Each wall is flat, endless, passes through zero and stands at right angles to its row. A trip goes straight from one point to another. List the walls that it crosses, first one first.
In the rows, 128 means zero.

Walls:
(1): [114 209 161]
(2): [202 150 136]
(3): [101 157 237]
(4): [ 92 131 151]
(5): [146 157 121]
(6): [137 135 155]
Trips:
[166 126 109] to [ 66  84 112] -> 5, 2, 4
[177  65 141] to [109 177 132] -> 3, 5, 1, 4, 2
[161 109 164] to [ 97 137 147] -> 4, 1, 2
[159 176 178] to [148 115 106] -> 4, 3, 1, 6

Walls:
(1): [154 119 180  95]
(2): [126 110 119 128]
(3): [ 56  94 129 113]
(4): [140 181 126 105]
(5): [157 138 196 185]
(6): [157 137 144  59]
(7): [142 114 135  93]
(8): [ 75 148 136 113]
Trips:
[165  93 181 115] to [200  94 112 154] -> 6
[ 89 141 125 169] to [181 150 168 116] -> 4, 3, 1, 8, 6, 7
[120 119  83 162] to [137 123 110 160] -> 3, 5

Walls:
(1): [151  50 178 111  83  78 126 129]
(2): [ 91 150 129 108 120 148 128 148]
(3): [145 164 171 142 121 130  96 120]
(4): [142 152  78  71 121 193 128 147]
(5): [137 144 153 133 150 166  44 103]
(6): [150 104 168 129  98 116  60  97]
(7): [155 117 115 139  81  90 110 141]
(8): [149 123 129 137  74  91  73  90]
Trips:
[171 179 166 136 125 120 137 123] to [116  64 139 119 139 141  87 115] -> 1, 7, 3
[115 173 105 139  75 154 162 139] to [189 137 135 171 170 119 179  77] -> 3, 7, 2, 4
[140  69  75 145 107 139  83 121] to [118  51  97 148 123 135 153 107] -> 5, 4, 6, 8

Walls:
(1): [101 109 191  70 215 146  27 117 168 133 184]
(2): [117 144 102 122 208 103 102 162  98 124  63]
(3): [150 150 123 172  79 138  86  45  83 143  85]
(4): [115 215 148 196 177 118 122 131 125  84 142]
(5): [114 113 154 126 164 111  94 128  95 136  84]
(6): [121 141  63 140 188 177  83 107 152 131 119]
(7): [115  72 151 157 174 125 150 105 107 161 150]
(8): [170 175 121  97 171  70 100 121 138  91 154]
Trips:
[ 75 151 108 169 111  93  85 113 179 106 119] to [119 140 156 125 159 168  93 161 175 117  45] -> 5, 8, 3
[147 162 132 125  82 178 120 112 169 107 212] to [103 124 166 135  80 137 126 126 121  86 148] -> 6, 3, 8, 1
[127 139  74 203 123 181 143 102  64 157 152] to [ 82 142  74 174 127  69 104 180 151 164 100] -> 2, 5, 7, 3
[136 150  80 175 153  92 114 127  84 135 163] to [166 140 194 167  77  75 132 115 129 105 127] -> 6, 5, 2, 7

Walls:
(1): [ 88 150 146  95  51 119  89 124 159 196 106 160 127 142]
(2): [122 135 137  96 161 215  73 127 116 188 140 136 174  96]
(3): [111 148 111 169  99 112 198 126 120 158 180 112 147  97]
(4): [ 44  87 126 199 182 104 124  77 130 193  88 149 157 148]
(5): [ 79  98  83 165 121 126 109 181 179 114 166 121 174  88]
(6): [ 75 145 183 125 128 124  45 167 159  95  41 100 124  31]
(7): [112 143  97 170 161 115  69 160 151 138 130  81 139 114]
(8): [ 76 168 136 107 144 149 170 133  80 130  98 131 178 104]
(9): [ 55  40 102 113 180 126 115 135 170 113 146 108  94 136]
Trips:
[ 92 133 155 122 148 129  96  99 132 107 188  79 123 103] to [204 101 160 166 132 183 169 139 146 147  65  83 125 107] -> 5, 9, 3, 7
[107 128 154 120  95 153 127 150 135  83 129 178  91 120] to [ 71 125 120 162 104 114 129 130 161 169 168 169 131 116] -> 3, 4, 7, 6, 2
[143 149 175 154 129 174 145  75  88 165 101 122 120 190] to [171 174 148 134 202 148  94  82 146 173 165 112  63 154] -> 8, 1, 7

Walls:
(1): [164  94 146  80 157  93 133  99 153 143 183  82 125 109 116 155  91  99]
(2): [ 93 154 132 197 194 128 118 149 161 196 206 123 109 165  93  93  82 159]
(3): [133 163 177 161  35 169 166 119 156 152 104 126 145  88 150 136  78  85]
(4): [176 163  71 116 155 103 109 102 129 130 112 137 136  64  92  72 175 216]
(5): [ 93 165 181 101 130 104 123  92 160 114  92 130  61 117 168 118 138 203]
(6): [ 88 111  96 174 178 136 162 120 188 101 112 182  96  98  40  58  69 122]
(7): [185 162 172 146 135 127 127 140 188 116  98 184 171 106 134 128 135 182]
Trips:
[110  75 141 162 121  72 162 157  97 122 163 158 133 129 113  42 182 154] to [119  87  97 175 154 212 145 146 117 200 150 147 182  98 145  98  75 122] -> 3, 4
[115 131 127 135  93  45  69 174 130 112 154 126  92 144 126 189  79 150] to [151  72 127 179 106 155 133  94  89 149 180 153 107 134 119 181 129 116] -> 5, 3

Walls:
(1): [106 195 151  73 153  90 152 186 176 101 138 170 197 105 107  87 136 119
 172  82 106  83 187 165]
(2): [152 109 131 144 106 140 115 201 221 189 171 133 106 130 119 129 157 118
 125 175 139 130 129  97]
(3): [ 90 103 182 139 151 141 148  75 174 103 106  47 151 105 145 107  71  87
 108  90 147 139 122 169]
(4): [ 60 152 149  93 152 145 114 178  83 102  92 133 111 150 129  99 110  66
 132  97 139 141  74 157]
(5): [118 135 140 108  82 109  84 165 121 196  86 159 103 144 136 142 155  76
 121 200 166 160 174 106]
(6): [146 115 171  72 114 145 171 122 148 139 147 158 190 127 108 138 177  98
  75  96 149 247 130 130]
(7): [136 148 208 135 161 133 140 156  76 233  95 102 133 130 162 127 119 119
 173  54 165 117 108 145]
(8): [ 87 169 171  69 147  76 140 170 124  86 137 119 125 119 149 137  89 155
 127 157  87 129 131 150]
(9): [162 143 106 124 134 168 163  70 131  43 107  79 136 155 157 124 177 113
  96 150 147 144 114 216]
Trips:
[214  96 193  80 136 184  92 141 182 156 122 154  88 121 150  87 103 119
 156 155  91 141 172 116] to [127 187 107 215 134 131 172 114  55 206 130 152 126 168  95 117 143 137
 112  58 136  58 134  86] -> 6, 1, 5, 2
[148 117  86 120 156 176 156 138  87 153  79 139 140 135 120 166 102 128
 139  53 154 158 157  66] to [112 135 126 130  99 139  78 146 127 139 125  80 152 150 117  79 111 122
  64 114 162 137  74  84] -> 5, 3, 2
[126  56 178  89 149  40 123 148  94 171 131  87 133 122 106 169 128 152
 139  58 135 104  86 108] to [120 118 121  88 162  45  98 176 120 123  99 103 106 130  76  69 118  52
 102 168 158 137 128 121] -> 1, 5, 2, 6, 7
[138 180 140  47 115 151 134 175  98 146 119  72  72 102 174 167 106 126
 113  94 143 149 102 188] to [ 92 118 109 113  34  85  77 158 135 124 114  57  78 132 145 156 107 157
 166 160 192 153 145  77] -> 6, 2, 9, 3, 7, 4
[ 94 118 108  65 101 165 122 136 126 106 158  81 162 120 150  85  10 155
  69 189 127 123 146 171] to [107 133 133 114 246 183 111 135 107  85  83 150  95 190  94 175 159 195
 145  83 128 114 155 211] -> 7, 3
